Each row is a point. The last column is the point's height on a tilted bowl or saddle (a function of degree 2), plus a little noise. Along how many of its main directions does it bend up, bend down or stay straight?
In the rows, 128 means zero.

Points (15 x 4):
[[161  95  74 151]
 [224 146  73 197]
 [108 168 127 125]
 [100 142 131 112]
 [153 125 168  89]
 [ 81 154  86 177]
 [ 62 101 119 155]
 [173 172  92 157]
 [ 92  95 122 128]
 [193 197  94 197]
 [110 102 119 116]
 [115  34  79 209]
 [104  93 151 111]
 [173 117 127 105]
 [ 85 138 123 126]]
Directions: 3 up, 0 down, 0 straight

Points:
[[122 161 157 158 133]
 [210  70 102  50 172]
 [120 121 116 146 122]
 [ 65 113 161 202 122]
 [187  97 123 128 107]
 [158 135 114 106 115]
 [233 131 118 106  62]
 [125  92 123  62 141]
 [209 120  56 126  38]
 [202 117 105 112  96]
 [101 158  84 157 111]
 [133 116  96  75 119]
 [ 83 121 131  89  96]
 [100 104  55 113  49]
 [162  83 128 113 125]
 [ 99 213 104 153 114]
 [ 71 216  91 113  40]
 [ 89 211 162 131  78]
 [110 142 171 164 130]
 [146 150 106  74 100]
 [ 40 155 112 177 117]
 [141 148 135 130 120]
 [ 96 131  87 139  96]
 [131 116 141 142 125]
 [118 124  66 167  80]]
Directions: 1 up, 3 down, 0 straight

Points:
[[174 106  91 148 110 149 149]
 [117 154 127 108  91  65 125]
 [116 114 134  70  93 130 151]
 [159  97 150 106  72 102  76]
 [137 119 171 130  43 117  49]
 [112 137 124  65 199 177 134]
 [ 97 111 148 117 134 149 149]
 [107  81 144 143 105 102 140]
 [ 72 165 195 160  93 166 102]
 [ 86  92  74 147 103 175 184]
 [159  86 191 106 148  97 122]
 [129  65  68 124 135 131 141]
 [117 180  47 109 121 161 214]
 [ 80 158 130 201 167 127 116]
 [138 125  93 123 137 111 148]
 [ 76 144 124 188 147  69 144]
 [ 76 106  90 131 132 164 168]
 [140  65  71 158 104 122 121]
 [130 132 168 170  75 116  87]
 [142 184 161 136 105 150  95]
 [175 100 103 103 199  65 155]
 [168 191 120 128 195 131 152]
 [140 149 108 150 178 176 153]
 [105 178  99 101 105  70 161]
 [109 153 146 148 180  58 120]
 [189 132 143  73 134  86 125]
 [203  78 118  63 218 115 193]
 [119 123 125 111 184 186 154]
 [ 78 147 108  97 197 157  92]
 [ 89 128 141 217 105  78 155]
 [192  15 153 151 132 145 165]
 [109 178 124 104 232 154  57]
 [133  90 128  59 156 117 151]
 [154 142 194 199  93  99  76]
 [ 97 153  81  90  35 149 221]
 [140  77  91 182 110 143 134]
 [153 116 134  96 126  91 125]
 [110 132 104 133 155  59 138]
 [ 96 160 114 193 103 130 140]
 [154 143  39 133 189 129 154]
 [163 159 104 143 132 130 155]
 [157 106 107 119 180 112 148]
 [ 61  76 115  82  69 143 227]
 [ 35 185 181 194  81  82 133]
 [ 99  84 181 120  71 185 174]
 [125 152 166  50 139  82  89]]
Directions: 3 up, 2 down, 1 straight

Points:
[[133 123 113  52 129  86  82  88 106]
 [120 113 113 105 133 161 116 135 121]
 [105  86 175 186 192 182 179 143  89]
 [140  77 171  92  37 165 125  98 140]
 [170 126 100 116 188 157 189 125  91]
 [111 125  99 153 135 114 169 128 115]
 [107 120 165 123 103 109 139 131 133]
 [131 112 180  80 134 191 151 209 110]
 [ 97  58 158 131 166 129  89  63  82]
 [161 147 110  70 141 135  34  86 103]
 [130 131  70 109 151 147 141 147 108]
 [126 194 219 211 139 159 118 179 104]
 [ 85  44  71 119 185 125 135 138  53]
 [198 132 153 184 236 138 126  87  70]
 [115 154 168  94 178 145 117 178 105]
 [ 89 164 148  96 172 169 180 157  98]
 [128 126 172  39 179  84 111 126  86]
 [ 79 157 109  97 172 149  93  57  76]
 [122  85 140 136 114 128 101 155 128]
 [126  71 193 136 121 179 124 168 119]
 [146 126 104  98  91 146  82 155 136]
 [139 185  83 114 156 112 142 106 102]
 [132  99  97 107 175 119 131  80  88]
 [147  84 159 145  50 152 154 119 156]
 [121 159 125 149 161 159  96 150 121]
 [176 143 161 167 128 102 183 158 121]
 [ 77 165 132  47  67 131 155 125 127]
 [ 31  82 126 100  93  81 108 111  86]
 [144  94 142 195  71  87 133 147 135]
 [109 153 148 139  85  89 144 156 128]
 [ 99 172 167 135 167 120 135 199  95]
 [123  81 101  47  71 201 157 165 105]
 [119  74  74 132  55 157  91  94 120]
 [ 86 148  85 104 144 106  80 177 104]
 [ 93  78 107 121  63 117 114 105 124]
 [123 144   8  90 178 153 131 207  59]
 [145  99 127  88  63 116 155 186 141]
 [ 38  80 163 133 128  92 111 167  82]
 [ 40 142 189  94 142 116 221 105  85]
 [127  82  78 173 123  50 129 135 110]
 [ 98 206 109 160 158 166 148 199  92]
 [104 174 168 143  82 102 118 136 130]
 [ 88  95 100 104 147 133 136  83  89]
 [203 133 145 144 191 125 118 165  99]
 [202 173 197 124 122  93 136 112 112]
 [135  53 109  81 150 147  70 160  98]
 [149 127 111 120  56  81  42 140 134]
 [123 164  80 133 152  96 157 145 103]
 [134 102 167 129 149  81 168 155 102]
 [116  43 164 136 122  73  89 101 103]
 [147 141 158 134 151  98 175 113 113]
 [175 150 224 162  93 136 104 118 130]
 [122  94  70 119  84 119 119 104 126]
 [ 58  99 143 131 132 164 143 130 107]
 [176 168 112  73 102 161 122 119 130]
 [ 75 112 158 127 151 153 131 137 110]
 [137 162 170 147  85  37 153 151 108]
 [ 90  92 120 186 138 112 155 148 104]
 [112 129  99 165 136 192  99 217 101]
 [166 115 103 132 191 106  70 100 102]
 [164 128 136 162  96  91  75  62 127]
 [134 139 142 197  59 116 104  98 142]
 [229 125 168 201  23  84 126  59 135]
 [106 103 188 105 141  95 146  89 102]
 [168 186  66 161 163 154 110 165 108]
 [ 32  20 176 177 186  52 141 116   7]
 [107 222 122 129 156 124 137 160 100]
 [115 188 134 162 132  78  69 194  96]
 [ 76 129 211 149 115 209 137  99 135]
 [ 87 122 105  83 170 119 123 196  85]
 [104  77 103 155 100 112 170 107 122]]
Directions: 0 up, 5 down, 3 straight

Points:
[[ 66  85  50 126 129 192 103 112 156]
 [126 192  68 154 122 132 114  91 125]
 [ 93 109 154 157 102  98 142 211 151]
 [124 109 151 128  86 162 129 166 155]
 [166 132 156 109 145 104 127  62 107]
 [134  71 115 134 174  75 122 126 130]
 [174 110 129 113 131 147 129 122 125]
 [114  45 120 118 102 154  60 185 192]
 [ 64 165 114 125 151 135 220  84 114]
 [166 113 179 101 177  92  97 156 162]
 [125 181 180  89 132 113 152  93 131]
 [ 98 161  62  81 129 127 143 216 229]
 [150 217 108 122 179 166 107  96 100]
 [129  95  87 128  69 171  88 168 209]
 [126 180 134  98 201 128 131  78 103]
 [140 123 107 101 103 161 108 103 134]
 [111  40 127  54 123 149  61 108 143]
 [157 142 141 214  45  81 152  82 175]
 [122 116 113  94 157  73 189 186 184]
 [114 123  68  43 106  80  63 129 152]
 [201  67 122 153 191 113 123 117 115]
 [134  54 147  94 192 156 120 143 144]
 [111 179 124 130  74  50 164 116 178]
 [ 60 148 116  76 162 125 123 167 163]
 [130 100 160 140 120  89 152 110 125]
 [118  97 215 141 104 171  98 129 149]
 [127 126 186 106  56 147  72 113 176]
 [111 150 113  90 158 163  91 114 126]
 [112 166  92  46 124  81 168 188 222]
 [ 91 141 120 175 128 159  92 111 150]
 [ 90 125  66 137 154  92 131 159 158]
 [130 155  96 105 130  83 168 127 149]
 [180 151 119 133 162  90 199 183 194]
 [111 129 108 185 208 150 157 140 136]
 [151  83 105 143  89 166 159 109 150]
 [210 126  80 126 175 119 134 214 195]
 [ 87 119  59 127  75 189 205 150 209]
 [ 94  62 212  60 142 134  85  48 176]
 [ 97 150 159 158 149 114 108 205 170]
 [ 68  96  11 157 116  84 168 148 206]
 [154 130 124 202 146 112 142 156 151]
 [ 89 118 154 122 140   7 115 101 183]
 [101  97 142  87 158 136  58  46 126]
 [167 157 114 127 127 140  86 164 155]
 [ 86 136 117 150 132  82 129 129 141]
 [ 70 100 127  49 192 127 127 173 166]
 [117 126 160 124 107 124 181 123 118]
 [ 78 118 120 124 141 160 152  58 104]
 [ 94 124  86 108 101 137 109 105 144]
 [161 104 143 109 145 175  94 110 129]
 [132 157 158 149 165 163 132 125 123]
 [ 97 106 120  90  79 131 116  93 149]
 [ 73 124 154 115 112 108  87 165 158]
 [164  81 106 132 143 158 160 180 165]
 [108 113 130  88 123  85 227 137 157]
 [111 110 162  88 183 156 148  75 111]
 [108 116 170 128 106 100 120 138 130]
 [139 119 137  89  74 152  59 121 174]
 [159 125  59 141 215 111 136  81  48]
 [ 63  91 124 112 184 122 114 169 156]
 [131 125 134  95 100 183 116 173 179]
 [176 114  91 112 122 126 153 104 115]
 [105 140 126 105  86 132 181  56 140]
 [ 96 175 106 174 187 166  76 180 193]
 [105 132 103 149 130  91 140  88 122]
 [135 172  81 149 144  98  96 123 118]
 [ 80 119 201 111 118 115  88 135 142]]
Directions: 5 up, 1 down, 2 straight
